Rows are points. A path goes straight from each point to the next, and from the last back to the first. The post is the endless flat space through its rows: a point in 2 columns, a line in 3, a plane in 4, and so on, so that a path can go around it. How many times does the path go around the post? Going back the other way cancels.

Post (2 x 3):
[[ 1.85 -0.90 -1.18]
 [-2.21 -0.78  1.93]]
Path (23 x 3):
[[ 0.72  1.59 -1.53]
 [ 2.00  0.02 -1.09]
 [ 3.73 -1.26  3.02]
 [-1.22 -1.76  2.56]
 [ 0.91 -2.22 -0.75]
 [ 3.43 -0.96 -0.73]
 [ 0.39  1.35  1.40]
 [-4.69  1.38  2.17]
 [-1.16 -1.59 -1.49]
 [-6.36 -0.71  1.29]
 [ 1.01 -0.29 -2.00]
 [-2.24 -2.76 -0.08]
 [ 0.93 -3.02  0.22]
 [ 2.96 -0.81  0.32]
 [ 0.30  0.60 -0.09]
 [-3.54  0.44  0.50]
 [-5.11 -2.15  0.26]
 [ 1.66 -2.34 -0.79]
 [-0.83 -2.77 -3.97]
 [ 1.40 -1.01 -3.37]
 [-2.47 -2.92  0.38]
 [ 1.98 -1.61 -0.23]
 [-1.60  0.29  5.21]]
Times around: 2
